Every row gives one point. To make a cloud, some directions were put in groups of two or more. Within a group, all points are equally far from the middle, so they leave a hole (a ring in 2 directions, a hollow ball in 3). The other directions are filled evenly. Then the cloud was stretched, turned, moved and blurred a little. How many holes are there, and how many directions does each take, smallest first?

Cloud (14 x 2):
[[-0.4 -4.8]
 [-6.6 -1.4]
 [ 0.0  3.1]
 [-2.7 -6.2]
 [ 4.8  0.5]
 [ 0.9 -1.0]
 [-8.7  2.0]
 [-0.6 -5.0]
 [-1.0  0.1]
 [ 2.6 -5.7]
 [ 6.3 -2.4]
 [-4.2  0.5]
 [ 2.8  3.8]
 [ 5.5  0.7]]
Holes: 0

Cloud (20 x 3):
[[ 0.7  6.0 -0.1]
 [ 5.5 -2.4  4.5]
 [-5.1  0.1  5.1]
 [-5.1  0.8 -3.2]
 [ 3.4 -5.5  0.0]
 [-4.5  1.6 -6.8]
 [ 2.9 -5.1 -1.9]
 [-1.8 -6.3 -0.5]
 [-1.3 -3.6 -4.9]
 [ 6.1  1.7 -0.7]
 [ 5.0  0.6  3.9]
 [ 4.1 -3.6 -3.5]
 [ 5.1 -1.9 -4.9]
 [ 4.9 -3.0 -2.3]
 [-1.3 -7.0  0.2]
 [ 6.5  0.8 -2.8]
 [-2.2 -5.3 -1.9]
 [-0.8 -5.7 -2.1]
 [-1.5  3.5  3.8]
 [ 4.2  5.6 -1.5]]
Holes: 1 (2)

Cloud (28 x 4):
[[-0.7 -2.2  6.5  0.5]
 [-1.2  4.8  1.8  3.5]
 [ 2.9 -3.8  2.0 -3.7]
 [-4.4 -2.1 -0.9  0.6]
 [-1.4 -1.6  0.0 -4.0]
 [ 7.7  6.8  3.8 -1.3]
 [ 3.5  7.0  5.4  0.4]
 [ 1.8  5.6 -5.7 -3.0]
 [ 2.1 -0.3  7.1 -2.2]
 [-2.9  4.1  1.9  2.0]
 [ 3.7 -1.4 -5.7  1.1]
 [ 1.8  4.9 -0.1  4.2]
 [-1.8  5.3  4.3  0.3]
 [ 1.3  3.8  7.6 -3.7]
 [ 0.9  3.7 -5.7 -1.7]
 [ 2.4 -2.7  6.5 -1.5]
 [ 0.6 -1.9 -5.6 -0.7]
 [ 7.5 -0.8  3.6  1.3]
 [-3.0  5.4  1.2 -4.6]
 [ 2.2 -4.7 -1.7 -2.6]
 [-0.5 -0.1  6.8 -0.4]
 [-3.2  1.2 -1.8 -3.0]
 [ 4.5  3.4 -4.7 -6.6]
 [-0.6 -4.0  6.8  2.8]
 [ 5.6  0.6  6.0  2.4]
 [ 0.1  7.7  5.1 -1.2]
 [ 0.4  2.3 -2.1  6.2]
 [ 4.6  4.6 -5.4 -5.2]]
Holes: 1 (3)

Cloud (47 x 6):
[[ 3.4 -1.1  0.6  6.8 -4.3 -4.0]
 [ 6.9  0.7  1.0 -2.3  8.2 -2.6]
 [ 5.5 -0.5  3.2 -4.8  5.1 -6.3]
 [ 1.6  3.3 -0.6 -8.6  3.7  2.0]
 [ 6.4  3.3  1.8 -6.9  1.7 -3.4]
 [ 1.1 -1.9  7.3  1.3  1.8 -4.8]
 [ 5.4  5.2 -0.4  0.5  2.9  4.8]
 [-1.2 -4.6 -2.9 -2.0 -4.7  0.6]
 [ 3.1  0.2  5.7  4.1  2.1 -5.9]
 [-1.2  5.6  2.7  2.2 -1.6  3.9]
 [-6.2  1.9  3.6  0.5  0.6 -3.4]
 [-0.6  2.7 -7.9  0.4 -0.4 -2.8]
 [ 5.6  3.8  1.2 -7.4  2.2 -3.6]
 [-3.8 -4.4  2.1  1.8  4.7 -5.5]
 [ 1.1  4.2  1.6 -1.9  6.3  4.4]
 [-3.9 -3.8  3.1 -2.8  6.3 -4.5]
 [ 5.3 -0.4  0.9  7.2  5.0 -2.1]
 [ 2.2 -2.3  6.5 -2.5 -1.7  2.9]
 [ 2.2  3.3 -4.5 -6.6 -1.5  1.4]
 [ 6.2 -2.9  0.4  0.1 -6.2  0.1]
 [ 5.3 -2.5  6.2 -3.4 -0.5 -0.6]
 [ 4.1 -1.1 -1.2  6.3 -4.6 -3.8]
 [-1.5 -2.5  0.4 -7.5 -2.5  0.3]
 [ 1.8 -1.3 -0.3  4.4  2.0 -8.9]
 [-4.5  5.8  2.2  0.8  3.1 -3.9]
 [ 1.4  1.4 -4.3 -3.9  2.3  5.4]
 [-0.5  0.5 -5.7  0.2  4.2  4.2]
 [ 2.9 -5.7 -0.6 -3.2 -1.4  4.6]
 [ 0.3  1.4 -2.2  0.1 -0.9  7.3]
 [ 1.7 -2.2  5.8 -2.6  0.7  4.6]
 [ 5.9  1.8  1.8  3.3 -6.0 -2.7]
 [ 0.7  1.4 -1.7 -5.5 -0.7  5.5]
 [ 0.0  3.0 -4.0 -2.8 -3.8  3.4]
 [-0.9 -4.9  1.0  5.5  5.4  0.8]
 [-1.0  0.4 -8.0 -4.4  3.9 -0.5]
 [-1.1 -7.0 -4.3 -4.2  1.7 -0.5]
 [ 7.7 -0.9  2.4  6.7 -0.1  2.8]
 [ 0.9  1.8 -6.8 -2.8 -0.1  3.0]
 [ 3.9 -1.9  6.3 -1.1 -4.0 -0.9]
 [-0.7  1.7 -6.8  0.2 -1.0  3.1]
 [-2.5 -1.9  6.4  1.6  0.2 -3.9]
 [ 3.9 -2.6  4.9 -3.2 -4.0 -1.6]
 [ 3.5 -4.1 -4.4  3.1  4.4 -6.1]
 [ 4.4  6.0 -1.2  0.8 -3.8  2.5]
 [-2.4 -2.1 -0.5 -7.8 -2.4 -0.6]
 [-2.7 -6.6 -1.5 -2.5  6.5 -3.6]
 [-4.2  1.2 -2.4 -5.3  8.6 -4.1]]
Holes: 2 (2, 4)

Cloud (85 x 8):
[[ 6.1  0.1  8.1  0.1  3.6 -2.8 -6.1  3.5]
 [ 0.8 -0.5  0.7 -9.1 -3.9  3.5 -3.6 -2.6]
 [ 1.6  7.6  6.7  1.6  1.8  1.7 -1.8 -3.5]
 [ 0.1 -5.7 -1.6  1.7 -2.3 -0.8 -0.5  1.0]
 [-0.2  5.2 -1.3  4.7 -2.9 -4.4  6.0  4.0]
 [ 2.4  4.5 -4.1  5.0  0.7  1.1  1.1  1.6]
 [ 3.9  7.5  6.8  2.0 -0.4  2.1 -3.1 -3.9]
 [-1.7  6.2  2.0  2.2 -2.2 -0.4  5.8  1.8]
 [ 5.2 -3.4  0.8  3.4  2.0  1.7 -3.7  2.0]
 [ 0.0  7.0  1.7  0.9  2.5  4.8 -3.6 -3.7]
 [-0.3  3.5  1.3  6.3  6.5  0.2  4.8 -7.4]
 [-3.5  1.5 -1.1  2.7  3.5 -6.0  7.4 -4.1]
 [-0.2  1.4 -6.3 -0.4 -4.0 -1.7 -2.9  2.2]
 [-1.2  1.7  7.3  8.6 -1.1  0.2  0.8  1.6]
 [ 5.9  3.3  7.4  0.3  5.0 -0.1 -5.0 -9.2]
 [ 4.2  0.4  6.4  6.4 -2.6  3.5  0.7 -2.6]
 [-0.8  6.9  2.6 -0.8  1.2 -7.9 -1.3  1.9]
 [ 4.6 -2.3  1.8 -5.7 -5.0  5.1  2.1 -1.4]
 [-1.7  2.4 -2.2  0.8  2.8 -4.3  0.1 -7.4]
 [ 2.1 -3.4  4.0  3.9 -1.0  2.0 -0.9  5.9]
 [-2.2 -1.1  1.7  0.1  6.5  2.2  1.6 -4.1]
 [ 1.1 -3.0 -2.1  2.1 -0.8  1.0 -6.5 -3.5]
 [ 1.8  9.5  4.5 -0.3  6.3  2.0 -5.2 -0.8]
 [ 7.0 -1.3  2.2  3.7 -0.3  3.8  1.0  0.4]
 [ 1.3  5.7  3.2 -7.4  3.9 -2.5 -3.0 -6.6]
 [-0.9 -0.7  5.8  7.6 -5.4  0.3 -1.2  1.3]
 [-2.9 -4.6 -1.2  1.9  0.4  1.1  2.4  1.0]
 [-0.7  7.0  2.4  0.8  5.2 -2.1 -4.8  0.0]
 [ 3.7 -7.1 -0.7 -0.9  1.9 -3.8  3.0  1.5]
 [ 4.5  4.8  4.0 -1.3  4.2 -3.8  6.1  3.2]
 [ 2.1 -5.5 -1.0  7.6  2.4  2.1  0.3  1.7]
 [ 5.0 -1.2  1.7 -0.1 -2.8 -7.0  0.1 -5.3]
 [ 6.9  0.8  7.0  0.2  0.9  2.9  3.9 -0.5]
 [-1.3  2.3 -0.7  0.8  5.2  1.6  2.0 -6.4]
 [ 2.2 -0.8  8.1 -3.1  2.1 -3.9 -2.9  0.5]
 [-2.6  3.7  6.9 -0.8 -2.4  1.6 -4.1 -5.0]
 [ 1.0 -4.1 -4.6 -2.1 -7.8 -1.4 -3.7 -0.8]
 [-5.5 -0.2  0.9 -0.9 -2.5 -6.6 -1.7  4.6]
 [-0.3  7.6  3.0 -4.6 -0.3  3.9 -6.6  1.0]
 [-0.4  6.9 -3.3  1.3 -0.1 -2.4 -2.5  2.9]
 [ 3.5 -2.7  4.0  2.9 -0.8 -3.4  6.1 -1.2]
 [ 3.6 -3.3  0.7 -3.3 -3.1 -2.8 -6.5  2.2]
 [ 6.0 -1.9  2.5 -5.1 -5.1 -1.1 -1.4  3.2]
 [ 3.1 -6.0 -1.4 -0.8  4.4 -3.1  1.4  2.3]
 [ 0.9 -4.7  3.3  0.5 -4.9 -1.4 -1.4 -2.8]
 [ 1.1 -0.2  0.2 -5.0  5.9 -1.1 -4.1 -7.2]
 [ 4.8 -3.1  2.6  3.1 -6.8  3.5 -4.8 -2.6]
 [-1.8  1.4 -3.7  3.4 -5.2  4.3  0.3  2.7]
 [ 7.9 -2.5  3.6 -4.7 -4.4  3.6 -7.3 -3.7]
 [ 1.1  4.1 -3.0  7.2  7.4  3.0  2.5  1.2]
 [-3.1  5.8  4.2  5.7 -2.8 -0.5 -3.7 -2.1]
 [-0.8  3.4  2.2 -5.1  3.8 -1.3 -5.0 -2.1]
 [ 4.3  1.5 -0.4 -4.6 -3.8  2.9 -8.0  1.7]
 [ 0.5 -0.1  7.1  7.2  1.1  0.3 -1.8  0.5]
 [ 7.0  1.0  6.7 -2.0  2.0 -1.5  2.8 -3.8]
 [ 3.2  5.0 -2.3  3.3 -5.9  2.4 -0.5 -1.4]
 [ 7.1 -0.3  5.5 -0.3 -7.7  4.0 -7.7 -4.1]
 [-2.8  4.2  0.1  5.3 -1.4  3.0  1.7 -9.1]
 [ 2.3 -4.2  0.0  4.1  2.9  6.3 -2.6 -3.6]
 [-0.6  3.1 -0.1  2.1  5.6 -0.7 -2.5 -7.5]
 [ 3.5 -1.8 -1.1  3.0 -3.7 -0.4 -9.3  2.5]
 [ 8.2 -2.2 -0.4  3.9  0.9  1.0  0.0 -1.5]
 [ 2.6  1.1 -0.6 -4.0 -3.8  1.1 -3.1  5.6]
 [-0.6  5.1 -6.3  0.2  0.4 -6.4 -1.1  3.7]
 [ 1.0  2.5  1.2  4.8 -7.1 -5.0  3.2  0.5]
 [ 2.2  3.4  1.0 -1.8  3.7  6.5 -3.3 -2.1]
 [ 1.8 -4.5 -2.4  0.8 -1.3 -3.7 -6.6 -4.6]
 [ 9.3  1.3  0.7 -1.6  3.2 -1.8 -0.9  3.4]
 [ 0.2  1.9  3.7  4.7 -5.4 -4.3  0.1 -0.7]
 [ 2.1  0.5  4.1 -2.4  2.9  3.8 -8.1  2.1]
 [ 0.6  4.9  9.5  1.1  4.6  0.1 -2.7 -1.3]
 [ 7.1 -2.3  0.7  4.4 -1.9  1.1 -2.8 -0.4]
 [ 6.7 -0.1  2.7  0.5  1.6 -8.5  0.7  5.3]
 [ 3.6  5.0 -0.7  2.9  4.8  4.5  1.4 -9.7]
 [ 3.8 -3.6  3.1 -5.6  2.2 -2.1 -3.0  4.7]
 [ 0.7  1.1 -4.3  3.5 -4.5  2.0  1.6  4.0]
 [ 3.6  2.1 11.0  0.8  5.1  2.7  3.6 -4.4]
 [-3.1  4.6  8.2  2.3 -3.3  2.2 -2.8 -2.5]
 [ 1.4 -3.1  3.2 -2.1 -0.9 -5.3 -2.7 -5.0]
 [ 2.4  6.1 -0.1  3.5  6.5  4.4 -1.4  2.1]
 [-2.3  0.5  3.6 -4.2 -5.0 -0.8 -6.9 -5.7]
 [ 3.0  0.5 -2.0 -3.8 -0.1 -0.5  3.4  3.7]
 [ 1.4  6.6  0.7  6.6 -5.5  3.3  0.2 -4.2]
 [ 1.1 -3.9  3.2 -2.4  5.0 -4.1 -1.6 -2.5]
 [ 3.5  0.1  6.3  0.8  2.7 -2.3  3.8 -6.2]]
Holes: 1 (3)

Cloud (88 x 8):
[[  1.5   1.0   4.0   8.4   0.2   2.9  -1.5  -3.7]
 [  2.2   7.0   0.5  -2.3  -1.7   1.1   2.0  -7.5]
 [ -7.1   2.6  -1.2  -3.3   6.8  -2.4  -3.3   3.7]
 [  6.8  -1.1   4.6  -3.4  -7.4   2.1   0.9  -0.7]
 [  2.5   2.5   2.3  -5.7  -3.2  -0.2   1.6   3.2]
 [  1.6  -0.6  -3.5   1.7  -1.3   6.4  -0.8  -4.0]
 [  6.8  -5.2  -2.4   2.3  -0.9   4.4  -2.5  -1.0]
 [  2.9   6.0  -6.6  -0.5   2.2  -0.9  -0.3  -0.6]
 [  3.1  -4.3  -0.2   2.5  -4.8  -3.5   5.9  -0.1]
 [ -5.0   1.3   6.1  -4.5  -2.0  -3.0   1.6  -4.4]
 [ -6.1  -4.4  -0.4  -2.8   2.1  -0.2   6.2  -3.5]
 [  1.7  -0.2  -3.2   2.0  -4.0   1.4   3.2   2.7]
 [ -1.1   9.7   2.5   3.6  -1.7   2.9   7.1   2.5]
 [ -7.1   0.0   4.8  -0.5  -1.5  -1.1  -3.6  -4.5]
 [ -0.5  -1.5  -0.3  -3.9  -4.4   0.1   1.4  -2.5]
 [ -2.7  -1.5  -4.5  -4.3   3.3   6.3  -4.3  -3.1]
 [  3.9  -4.6   0.1   0.1   2.1  -5.0   5.7  -4.7]
 [  2.2   3.8   5.1   1.4  -0.2  -2.1   3.1  -2.5]
 [ -4.7  -2.4   2.7  -1.7   0.0   1.5  -5.2  -6.9]
 [ -1.5  -5.9  -2.1   3.3   5.0  -3.0   1.5   1.0]
 [  0.4   1.3  -2.8   5.1  -1.3   0.2   6.2  -7.5]
 [ -1.7  -7.0   6.4  -1.7  -4.0  -0.8   1.7  -2.7]
 [  6.8 -10.1   3.9  -2.6   0.8   0.4  -1.2   2.3]
 [ -0.2  -8.1   7.8   2.6  -4.8   6.6  -2.7  -3.1]
 [  2.1   2.6  -8.5   2.4   2.9   1.2  -3.5   0.0]
 [  4.4   0.6  -4.9  -2.6   1.8   4.1   5.8  -6.1]
 [ -7.0  -0.4   2.3  -1.5  -0.9   1.7  -3.2  -2.6]
 [  1.7   0.3  -8.2  -6.0  -2.3   1.6   5.0  -2.5]
 [  6.0  -4.5  -1.2  -4.0  -3.8   5.1   4.2   2.0]
 [  5.5  -7.8  -1.9  -4.6  -4.0   0.7  -0.2   1.3]
 [  7.8  -3.4   3.6   2.9  -4.5   0.0  -2.1  -4.9]
 [  0.6  -1.7  -3.3   1.4  -5.3   0.6   4.4  -8.4]
 [  1.5  -7.8  -2.6  -2.4   2.8  -3.3  -1.5  -5.8]
 [ -0.6  -2.9  -6.1  -1.4   7.8  -2.2   8.3  -2.6]
 [ -3.9  -6.7  -2.7  -1.1   0.1  -3.3  -4.4  -0.4]
 [  1.4  -1.9   3.5   2.7  -3.6   3.7   5.7  -4.6]
 [  3.9   4.0  -0.9   2.2  -1.5   5.6   5.6  -0.7]
 [ -5.3  -0.7  -3.6   4.7   2.3  -1.0   0.8  -4.7]
 [  0.7   0.2   3.3  -6.3  -2.1   8.0  -1.2  -1.3]
 [ -5.5   1.3  -4.2   5.1  -1.4  -6.5  -2.1  -2.1]
 [ -3.6  -3.3  -1.7   2.7   5.5  -2.2   3.3  -1.4]
 [  6.9   6.5   1.8   2.3  -5.8   0.7   3.9   4.9]
 [ -2.9  -4.8   0.1   0.9   1.9   1.1   1.4   8.1]
 [  5.4  -6.0  -0.8  -1.3   2.2   0.4   4.7  -0.1]
 [ -2.8  -2.0   0.3  -3.5   3.5   9.1  -1.3  -3.0]
 [ -5.0  -1.7   6.9  -1.6  -3.2  -3.8  -2.8   1.7]
 [  2.8  -1.0   7.4  -7.2  -4.8  -2.4  -3.4  -3.4]
 [ -0.5  -5.5  -3.3   2.6  -4.0  -0.8  -0.4  -0.4]
 [ -3.4   0.1  -1.3  -0.4  -1.1  -3.3   3.6  -8.3]
 [ -5.4   6.1   3.6   5.7  -1.1  -2.4   2.8  -5.4]
 [ -4.0  -2.7   2.8  -4.1  -3.0  -4.3   2.1  -4.5]
 [ -3.6   7.2   4.1   3.1   1.2   0.6   3.7  -1.1]
 [ -3.2   6.0  -7.2  -0.8   0.9  -0.7   5.9   1.8]
 [  1.2   0.3   1.0  -1.8  -1.3  -3.5  -0.6  -1.2]
 [  1.8  -2.7   5.6   1.9  -4.1   3.5   7.9  -0.3]
 [  4.6  -4.0   0.3  -1.6   1.2   6.2  -1.8  -2.4]
 [ -5.0   5.1  -6.8   2.1  -0.8   0.7   2.4   1.6]
 [ -0.2  -3.6  -3.6  -2.3  -3.2  -2.9   0.5  -6.8]
 [  6.7  -4.5   2.5   4.1   0.2  -2.3   5.7   2.9]
 [ -0.5  -3.3  -1.3   3.6  -5.9   1.9   1.8  -6.3]
 [ -4.9  -2.8   1.7   8.2   4.8  -4.3   4.5  -4.1]
 [ -5.3  -0.2  -5.8   3.8   6.1  -0.9   4.2   2.0]
 [  0.2  -2.6   3.0   3.6   2.9   1.3  -3.1   2.6]
 [ -0.9  -4.2   2.9   2.9  -6.2  -5.2  -5.0  -0.1]
 [ -3.2  -1.1   1.4   3.1  -0.3   7.0  -1.7  -4.4]
 [ -6.0   1.7  -3.2   3.8  -0.2   2.0  -2.4   2.8]
 [  8.1  -4.2   2.1  -2.7   2.5   4.1   2.6  -0.3]
 [ -4.0  -3.1  -0.3   4.5  -1.5   3.6   3.3  -7.0]
 [ -5.7  -5.3   1.3  -3.5  -5.8   4.3  -2.5  -0.1]
 [ -1.3  -2.1   0.4  -0.4   2.0  -3.4   5.5   4.4]
 [ -2.9  -1.5   6.7  -6.1  -1.9  -6.6  -3.1  -2.8]
 [ -1.8  -7.4   2.7  -1.4  -5.4  -0.6  -3.1  -3.9]
 [  4.2  -0.9  -3.6  -6.3   0.4   2.6  -0.9  -0.1]
 [ -1.4  -3.3   7.3  -4.7   2.6   2.1   0.5   5.3]
 [  0.2  -0.7  -1.5  -2.8   0.1   1.7   6.2  -5.5]
 [  1.5  -0.3   1.3   9.9   7.6  -2.3   7.7   1.1]
 [  0.1   0.0  -4.6   5.7  -1.2  -1.7   4.9  -1.0]
 [ -6.8   3.9  -4.1   1.5  -4.7   3.6  -0.7  -2.1]
 [ -3.3  -4.5   1.4  -4.2   1.1  -6.1   6.4  -1.6]
 [ -4.5   1.1  -4.9  -5.1   1.8  -3.6   1.9   1.9]
 [ -5.6  -7.1  -1.6  -5.4  -5.1   3.6  -4.3  -1.5]
 [  4.0  -2.3   3.4  -3.4   1.2  -3.8   2.9  -0.7]
 [  0.4  -6.4   3.8  -6.1  -2.5  -5.6  -4.9   2.0]
 [  0.1  -3.2   1.2   5.5  -0.4   5.0   3.5  -3.3]
 [  3.6   1.3   3.7  -9.5  -3.7   1.8  -1.2   3.1]
 [  5.3  -0.7  -1.1   5.1   1.6  -6.1   5.8  -1.9]
 [  3.4  -0.6   2.9  -5.5   2.0   2.8  -1.4   2.0]
 [  5.3  -4.5   3.4   1.8  -3.8  -6.1  -4.1   3.6]]
Holes: 0
